Every row gives one point. The points of each table are mixes of a few directions, plus a little noise. Count the directions of each table, and those that both share. Where both have some left over, give the other angles between the two spaces (their principal angles), to ten degrees, smallest first.
In the rows, 128 means zero.

First, 6 rows:
[[128 126 129]
 [155 119  77]
 [140 124 104]
 [146 124  94]
 [110 134 162]
 [ 87 140 201]]
Second (6 x 3):
[[ 94 139 189]
 [164 116  62]
 [150 122  87]
 [128 128 126]
 [112 133 157]
 [116 132 149]]
Directions: first 1, second 1, shared 1

First (8 x 4):
[[132 130 137 148]
 [104 118  93  40]
 [130 129 131 135]
 [113 122 106  74]
 [139 131 146 171]
 [149 136 157 202]
 [138 133 140 160]
 [119 125 113  95]]
Second:
[[171 130 165  80]
 [153 138  99 145]
 [121 167 114 136]
 [ 97 124 156 112]
 [ 97  80 106 167]]
Directions: first 1, second 3, shared 0; angles 70

First, 8 rows:
[[152 112 139 116 166 128]
 [141 137 127 124 127 100]
 [127  94  83 165 159 149]
 [189 159 109 112 137 150]
 [116 160 157 106  87 118]
 [107 139 188  93 106 122]
 [ 77 118 155 131 103  95]
 [115 106  66 176 137 162]]
Second, 7 rows:
[[121  99 138 128 154 154]
 [155 169 141 105 105  73]
 [122  96 142 125 160 155]
 [159 150 163  92 130  79]
 [ 94 139  63 180  85 162]
 [111 132  97 154 109 147]
 [136 112 153 111 153 128]]
Directions: first 4, second 2, shared 2

First (10 x 9):
[[125 145 126 112 138 129 141 122 134]
 [112 157 126 120 139 133 145  96 127]
 [118 141 128 133 130 132 132 104 121]
 [148 126 122  87 143 118 141 179 157]
 [168 101 122  77 139 109 132 220 167]
 [130  59 144 221  75 132  64 117  80]
 [ 98 127 137 193 104 143 106  56  85]
 [119 167 122  94 152 130 159 113 143]
 [140  98 131 145 113 124 108 151 124]
 [122 158 122  98 148 128 152 122 141]]
Second (8 x 9):
[[135 117 110 102 165 126 126 109 107]
 [146 160 119 117  92  99 152 102 129]
 [ 98  98 162 189 105 191 135 155 145]
 [156 125 120  86 130 105 131 160 148]
 [113 103 171 166  70 168 110 110 153]
 [112 170 115 131 146  75  83  93  98]
 [153 116 128 106 113 135 159 164 156]
 [111 137  97 130 203 124 130 134  87]]
Directions: first 2, second 5, shared 1; angles 50

First, 9 rows:
[[132 145 129 136 127 113 135 130 117 135 127]
 [112  90 160  67 120 169 118 106 184 105  95]
 [127  87  68 179 151 155  97 156 104 124 193]
 [132 118  87 173 142 130 115 149  99 133 172]
 [119  89 118 118 134 162 108 129 148 114 140]
 [133 171 165 107 113  96 155 113 129 138  89]
 [140 166 117 164 129  92 142 139  90 147 140]
 [142 190 144 143 119  75 159 127  97 150 110]
 [114  97 166  64 118 163 123 103 184 106  88]]
Second:
[[110 111 164 105 126 148 149 111 160 118 123]
 [ 91 127 182 129 128 124 202  95 132 132 153]
 [116 129 120  87 112  90 132  98  74 138 116]
 [120 132 127 142 129 114 148 122 104 135 148]
 [110 102 147 137 137 159 148 125 158 119 151]
 [150  98  36 145 138 129  54 157  75 127 152]
 [158 201 165 236 150 132 174 179 185 142 148]
 [141 143 128 101 118 117 110 125 131 129  89]
 [150 137 125 115 124 137  96 142 156 121  93]
 [149 151 104 108 118  97  99 132  97 136  96]
 [115  77 108 100 131 160 100 120 135 112 136]]
Directions: first 2, second 4, shared 2

First (8 x 12):
[[121 165  79 172  98 178  80 112 102 151 146  89]
 [ 92  97 129 120 201 111 135 176 125 194 142  98]
 [142  96 158 112  94 170 126  69 151  42  99 134]
 [109  98 152 104 175 119 159 143 163 131 108 146]
 [157 149 128 128  94  85 124 136  88 126 153 129]
 [143 135 129 128 108 113 123 125 106 121 139 124]
 [148 132 152 104 125  77 166 141 140 110 118 177]
 [109 153  97 155 131 169 113 124 146 148 119 127]]
Second (10 x 12):
[[153 156 148 112 105  99 174 120 173  76  97 205]
 [122 103 140 118 146 110 129 140 120 157 120 140]
 [129 146  86 172  71 194  60  83  98 146 123 108]
 [154 134 137 120 105  88 129 136  87 111 161 108]
 [122 105 119 138 129 136  92 126  92 172 137 102]
 [111 123 122 134 139 157 128 120 160 140  99 152]
 [109 106 139 114 176 112 142 157 127 143 150  92]
 [172 128 133 129  65  87  99 114  62 136 141 141]
 [116 137 138 114 169 123 172 152 167  91 145 106]
 [ 93 141 120 133 173 177 156 133 194 107 113 121]]
Directions: first 4, second 4, shared 3; angles 80

First (8 x 14):
[[ 86 110  35 204 114  96 170  90 135 133 120 124 186 188]
 [ 96 164 129 175 139 107 120 140 104 111 109 118 106 153]
 [128 135 155 128 134 101 143 149  85 116  90  86 130 140]
 [177 115 149  35 122 176 131 130 123 139 111 143 135  51]
 [144 150 140 146 150 108  98 101 142 144 158 145 117 146]
 [137 129 138  87 121 168 119 140 133 124 125 145 111  79]
 [151  83 173  97 117 122 133 154 144 131 148 106 120 133]
 [107 134 108 155 124 142 113 121 161 129 160 160 110 133]]
Second, 8 rows:
[[146 102 136 119 122 124 128  95 135 143 150 145 165 142]
 [ 49 111  96 159 106 152 136 117 147 110 156 179 136 140]
 [ 91 114 115  63 137 147 166 155 133 112 116 130 115  82]
 [166 188  94 168 161  94 111 115 122 145 105 100 110 142]
 [162  97 161 118  63 197 111 164 113 120 105 122 130  86]
 [ 81 152 132 135 164 104 121 131 148 117 159 146  89 143]
 [183 150 142 148 165  73 104  83 132 160 151 120 142 172]
 [145 110 148 114 106 133 147 163  93 118  83  82 137 117]]
Directions: first 5, second 6, shared 4; angles 50

First:
[[130 132 125 122 128 131 122 120 123 131 119 127 134 116 124 133 129 127
  122 127]
 [104  97 135 163 115  67 172 249 180  84 209 152 116 192 173 102 145 130
  137 136]
 [130 134 122 119 129 128 120 123 121 131 118 128 139 111 125 137 130 127
  116 127]
 [129 104 158 166 133 163 152  93 143 131 149 110  64 199 129  87 107 136
  196 132]
 [125 121 134 139 127 125 137 140 138 122 142 128 117 147 135 118 127 129
  140 129]
 [122 129 120 124 123 103 131 166 136 117 140 140 146 121 138 134 139 126
  109 129]
 [145 161 109  87 133 158  86  57  85 158  60 118 165  51  95 165 125 124
   91 121]
 [140 147 120 106 133 152 102  74 100 148  85 119 144  86 106 147 123 126
  113 124]]
Second, 9 rows:
[[191 147  57 105 162 153 103 134 169 116 171 108 109  97  76 167 135  72
   48 187]
 [ 69 111 165 141  93  54 158 214 120 110 131 168 173 146 192 110 144 165
  151  88]
 [132 129 133 129 131 145 124 102 122 135 118 121 119 128 120 125 122 129
  136 128]
 [ 94 116 172 142 109 119 141 115 102 139  99 137 136 146 156 105 121 163
  179  92]
 [ 84 114 174 143 104 103 147 135 104 133 103 144 145 149 166 103 125 166
  178  88]
 [177 143  82 113 156 165 107 102 150 128 148 107 104 108  83 151 126  89
   83 169]
 [146 133 121 126 138 156 119  93 127 136 122 115 112 125 109 131 119 119
  127 138]
 [118 125 145 133 124 139 128 102 114 138 110 125 125 134 132 118 121 140
  152 116]
 [141 132 105 121 135 120 125 154 145 117 148 129 131 119 121 140 137 112
   97 146]]
Directions: first 2, second 2, shared 1; angles 70
